Rows are points. Each copy is the shape, with its points in the same order, stretched, turned, moved and blurred by noise. Some copies are also mirrored. Which?

Shape:
[[-0.35, +0.37],
[+0.04, +0.31],
[+0.06, -0.34],
[-0.26, +0.45],
[+0.04, +0.01],
[-0.44, +0.03]]
Copy 1:
[[-0.19, +0.74],
[+0.09, +0.50],
[-0.02, -0.11],
[-0.08, +0.79],
[+0.03, +0.25],
[-0.35, +0.49]]
Copy 1 is: only turned
Copy 2:
[[-0.31, -0.33],
[+0.12, -0.29],
[-0.03, +0.47],
[-0.19, -0.42],
[+0.04, +0.06],
[-0.49, +0.09]]
Copy 2 is: mirrored

Shape:
[[+0.32, -0.15, +0.21],
[+0.14, -0.11, +0.41],
[-0.07, -0.23, -0.39],
[+0.02, -0.19, -0.25],
[+0.41, +0.41, -0.22],
[-0.09, -0.35, +0.44],
[-0.32, -0.27, -0.14],
[-0.34, -0.09, -0.13],
[+0.36, +0.20, -0.60]]
Copy 1:
[[-0.41, -0.13, -0.23],
[-0.32, -0.29, -0.50],
[+0.18, -0.28, +0.54],
[+0.05, -0.22, +0.40],
[-0.35, +0.75, +0.26],
[-0.10, -0.74, -0.45],
[+0.32, -0.49, +0.30],
[+0.39, -0.32, +0.24],
[-0.11, +0.59, +0.76]]
Copy 1 is: only turned
Copy 2:
[[-0.12, +0.11, +0.04],
[+0.13, +0.21, -0.04],
[-0.21, -0.56, +0.06],
[-0.16, -0.44, +0.00],
[-0.28, -0.02, -0.52],
[+0.26, +0.10, +0.20],
[+0.11, -0.51, +0.11],
[+0.18, -0.45, -0.04],
[-0.49, -0.49, -0.32]]
Copy 2 is: mirrored
Copy 3:
[[+0.03, -0.12, -0.43],
[-0.35, -0.15, -0.29],
[+0.39, -0.44, -0.17],
[+0.17, -0.40, -0.24],
[+0.19, +0.28, +0.25],
[-0.36, -0.51, -0.38],
[+0.02, -0.55, -0.08],
[-0.07, -0.47, +0.17],
[+0.57, +0.01, +0.10]]
Copy 3 is: mirrored

Shape:
[[+0.07, +0.20, +0.16, +0.14],
[-0.18, +0.01, -0.38, -0.15],
[-0.06, -0.24, +0.36, -0.34],
[+0.18, +0.16, -0.13, -0.15],
[+0.48, +0.29, -0.41, -0.08],
[-0.27, -0.43, -0.22, -0.07],
[-0.36, +0.51, +0.11, +0.40],
[+0.07, -0.23, -0.21, -0.47],
[+0.40, -0.63, -0.02, -0.21]]
Copy 1:
[[+0.19, +0.17, +0.19, +0.08],
[-0.60, -0.15, -0.05, -0.19],
[+0.00, +0.37, -0.60, +0.24],
[-0.39, +0.00, +0.10, +0.21],
[-0.56, -0.30, +0.45, +0.45],
[-0.24, -0.26, -0.26, -0.34],
[+0.23, +0.40, +0.44, -0.42],
[-0.66, -0.09, -0.28, +0.27],
[-0.17, -0.48, -0.42, +0.41]]
Copy 1 is: only turned
Copy 2:
[[-0.24, +0.01, +0.11, -0.10],
[+0.19, +0.51, +0.13, +0.03],
[+0.28, +0.05, -0.38, -0.21],
[-0.30, +0.31, +0.22, -0.23],
[-0.84, +0.63, +0.47, -0.31],
[+0.34, +0.42, -0.31, +0.24],
[+0.09, -0.26, +0.37, +0.23],
[+0.08, +0.64, -0.17, -0.30],
[-0.40, +0.56, -0.59, -0.10]]
Copy 2 is: mirrored

Shape:
[[-0.32, +0.41, -0.05, +0.12, +0.68, +0.25, +0.09, +0.39],
[+0.14, -0.13, -0.28, -0.40, -0.14, -0.24, -0.16, +0.62],
[-0.09, +0.12, +0.13, +0.39, -0.32, +0.09, +0.19, -0.35],
[-0.16, +0.47, +0.03, +0.19, +0.42, -0.12, +0.24, +0.26],
[+0.00, +0.32, +0.29, -0.09, -0.22, +0.23, +0.31, -0.07],
[+0.54, +0.03, -0.42, -0.29, -0.15, -0.52, -0.23, -0.11],
[+0.25, -0.10, -0.03, -0.38, +0.53, +0.16, +0.23, +0.56],
[+0.14, -0.12, -0.29, -0.22, -0.08, -0.16, -0.24, +0.00],
[-0.06, +0.62, +0.39, +0.02, -0.19, +0.38, +0.26, +0.05],
[+0.08, +0.40, +0.02, +0.42, +0.00, +0.41, -0.06, -0.14],
[+0.10, -0.27, +0.17, -0.52, +0.07, -0.34, -0.11, +0.54],
[-0.22, +0.10, +0.21, -0.37, -0.03, +0.15, -0.17, +0.39],
[+0.24, -0.04, +0.27, -0.33, +0.35, -0.08, -0.28, +0.50],
[-0.19, +0.32, +0.04, -0.09, +0.11, +0.25, -0.03, -0.32]]
Copy 1:
[[-0.28, +0.89, -0.06, +0.29, +0.43, +0.38, -0.35, -0.52],
[+0.02, -0.21, -0.55, +0.18, +0.29, +0.12, +0.35, +0.69],
[+0.27, -0.32, +0.17, -0.04, -0.32, +0.23, +0.32, -0.40],
[-0.25, +0.44, +0.15, +0.35, +0.32, +0.17, -0.02, -0.25],
[+0.03, -0.08, +0.27, +0.05, -0.11, +0.70, +0.26, -0.17],
[+0.06, -0.97, -0.12, -0.06, +0.17, -0.24, +0.11, +0.80],
[-0.01, +0.60, -0.32, +0.33, +0.26, +0.45, -0.23, +0.50],
[+0.08, -0.38, -0.33, -0.16, +0.07, +0.06, +0.05, +0.41],
[-0.08, +0.09, +0.39, +0.10, +0.10, +0.90, +0.31, -0.41],
[+0.18, -0.05, +0.25, +0.02, +0.10, +0.38, -0.04, -0.54],
[+0.10, +0.15, -0.25, +0.01, +0.25, +0.21, +0.24, +0.83],
[-0.04, +0.31, -0.14, -0.12, +0.27, +0.56, +0.15, +0.14],
[+0.12, +0.43, +0.01, -0.02, +0.43, +0.21, -0.06, +0.62],
[-0.13, +0.04, +0.19, -0.31, +0.07, +0.43, -0.20, -0.35]]
Copy 1 is: only turned
Copy 2:
[[+0.56, -0.28, -0.40, -0.20, -0.82, +0.54, -0.25, -0.01],
[-0.04, +0.26, -0.64, +0.35, -0.01, -0.43, -0.41, +0.24],
[-0.28, -0.34, +0.46, -0.30, +0.34, +0.19, +0.18, -0.21],
[+0.26, -0.11, -0.27, -0.16, -0.57, +0.52, -0.14, -0.26],
[-0.14, -0.44, +0.16, -0.02, +0.27, +0.62, -0.38, -0.09],
[-0.04, +0.78, -0.27, -0.04, +0.45, -0.31, -0.23, -0.37],
[+0.58, -0.06, -0.36, +0.32, -0.38, -0.10, -0.85, -0.05],
[+0.04, +0.47, -0.19, +0.12, +0.23, -0.31, -0.12, +0.01],
[+0.06, -0.76, -0.08, -0.09, +0.23, +0.86, -0.28, -0.04],
[+0.24, -0.44, +0.01, -0.64, +0.22, +0.32, +0.06, -0.17],
[+0.16, +0.28, -0.45, +0.86, -0.01, -0.13, -0.41, +0.14],
[+0.19, -0.18, -0.37, +0.56, -0.04, +0.33, -0.20, +0.37],
[+0.77, +0.15, -0.65, +0.75, -0.05, +0.08, -0.21, -0.01],
[+0.18, +0.01, +0.20, -0.19, +0.08, +0.61, -0.09, -0.01]]
Copy 2 is: only turned
